Each row of a before or after table is a point. The points were changed in one or more steps. Then noise was added and the rows were shuffled. The steps act on columns, c1 being the first. What was done? A step turns or swaps two columns, mirrors them in a line or flattens them onto one, adds a multiple of one to another, or multiplies or shifts one. Angles are multiples of 10 degrees, from the lower column toward the higher: turns from -170 to 170, lines from 10 to 170 but not 90. Use the fewest steps. Two steps may share a column if one is a turn and the other turns, adds or multiplies; they go together, in the order done. Otherwise the lowest column goes first.

Before (8 x 3):
[[ 0.00 -0.48  0.31]
 [-0.76  0.32 -0.10]
 [-0.93  0.02  0.18]
 [ 0.30 -0.05 -0.19]
 [-0.26 -0.18 -0.20]
 [ 0.13  0.37  0.03]
 [ 0.29  0.34  0.97]
 [ 0.30 -0.69 -0.10]]
After (8 x 3):
[[-0.47  0.09  0.00]
 [ 0.17 -0.78  0.00]
 [ 0.75  0.65  0.03]
 [ 0.36 -0.37  0.00]
 [ 0.32  0.00  0.05]
 [ 0.33  0.81  0.03]
 [-0.30  0.15 -0.03]
 [-0.22 -0.26 -0.04]]
Steps: mirror c1 and c2 in the line at 110 degrees; multiply c3 by 0

Before (10 x 8):
[[ 0.13 -0.86  0.41 -1.06 -0.02  0.19 -0.19 -0.05]
 [ 0.83  0.04  0.55  0.68 -0.31  0.27  0.37  0.89]
 [-0.41 -0.43  0.46 -0.34 -0.14  0.16 -0.04 -0.15]
 [-0.20 -0.03 -0.29  0.04 -0.22 -0.41 -0.35 -0.07]
 [-0.16  0.21 -0.43 -0.22  0.20  0.40 -0.07  0.43]
 [-0.64 -0.70  0.10 -0.53  0.35 -0.16  0.13  0.05]
 [ 0.11  0.43  0.12  0.51  0.65 -0.06 -0.18  0.45]
 [ 0.75 -0.56  0.22  0.87 -0.18  0.21  0.10  0.31]
 [-0.03  0.41 -0.75 -0.35 -0.08 -0.71  0.26  0.11]
 [ 0.03  0.18 -0.23  0.07  0.14  0.00  0.13 -0.45]]
After (10 x 8):
[[ 0.09  0.47  0.35  0.06  0.61 -0.53 -0.20  0.51]
 [ 0.01 -0.44  0.03  0.00  0.15 -0.03  0.16  0.18]
 [ 0.16 -0.11  0.63 -0.01 -0.12  1.01 -0.15 -0.93]
 [-0.48 -0.20  0.64  0.17 -0.12  0.40 -0.17 -0.45]
 [ 0.86  0.90  0.79  0.37 -0.29 -0.60  0.31  0.07]
 [ 0.64  0.33  0.34  0.36 -0.26 -0.83  0.08 -0.52]
 [-0.68  0.11  0.30 -0.23  0.42  0.42  0.09 -0.65]
 [-0.22 -0.11 -0.14 -0.44 -0.28 -0.17 -0.41 -0.05]
 [-0.13  0.00 -0.49 -0.69 -0.16  0.23  0.27  0.39]
 [-0.14  0.43 -0.22  0.37  0.29  0.34 -0.09  0.22]]
Steps: swap c2 and c8; shift c3 by 0.20; turn c4 and c6 by -80 degrees

Before (10 x 11):
[[-0.57 -0.15  0.00 -0.37 -0.07 -0.31  0.38  0.09  0.03 -0.64  0.71]
 [-0.09  0.93 -0.77 -0.15  0.86 -0.08  0.22  0.14  0.02 -0.23  0.04]
 [-0.28  0.28 -0.61 -0.37 -0.16  0.21  0.56 -0.02 -0.14  0.32 -0.36]
 [ 0.39  0.21 -0.37 -0.29 -0.92 -0.79  0.09  0.30  0.37  0.02  0.01]
 [-0.23 -0.32 -0.43  0.14  0.72  0.35  0.15  0.93  0.19 -0.25 -0.19]
 [-0.41  0.37  0.06 -0.43  0.06 -0.04  0.25  0.71 -0.56  0.09  0.02]
 [-0.45 -0.44 -0.96  0.13 -0.03 -0.54  0.01 -0.01  0.06 -0.16 -0.30]
 [ 0.71 -0.05  0.47  0.58  0.74 -0.51  0.30 -0.16 -0.46 -0.86 -0.38]
 [-0.45 -0.05 -0.42 -1.01 -0.18 -0.28  0.12 -0.21  0.00  0.45 -0.11]
 [ 0.10  0.00 -0.28  0.66  0.70 -0.28  0.21  0.20  0.07 -0.03  0.12]]
After, 10 rows:
[[-0.24  0.34 -0.44 -0.21  0.43  0.37 -0.10  0.76  0.59 -0.19 -0.01]
 [-0.10 -0.82 -0.78  0.21  0.67  0.02 -0.19 -0.01  0.58 -0.02  0.45]
 [ 0.73  0.42  0.27 -0.23  0.84  0.00  0.49 -0.20  0.12  0.00  0.53]
 [-0.41 -0.57 -0.06  0.00  0.42 -0.06  0.25  0.84 -0.38  0.05 -0.11]
 [-0.43 -0.61 -0.41 -0.37 -0.15 -0.41 -0.10 -0.16 -0.11  0.24 -0.71]
 [-0.57 -0.13 -0.17  0.53 -0.08  0.03  0.33  0.11 -0.03 -0.03 -0.60]
 [-0.28 -0.47 -0.81 -0.38 -0.04  0.03  0.16  0.05 -0.21 -0.01  0.02]
 [ 0.40 -0.34 -0.37 -0.02 -0.94 -0.61 -0.11  0.39 -0.31  0.34 -0.07]
 [ 0.10  0.42 -0.34  0.28  0.48 -0.20  0.03  0.05  0.51  0.11  0.42]
 [-0.43  0.42 -0.84 -0.34 -0.08 -0.34 -0.47 -0.03  0.02  0.19 -0.06]]
Steps: turn c2 and c4 by -140 degrees; turn c4 and c11 by -110 degrees; turn c3 and c7 by 30 degrees; turn c5 and c9 by 40 degrees; add -0.3 times c9 to c8; flatten c6 and c10 onto the line at 150 degrees
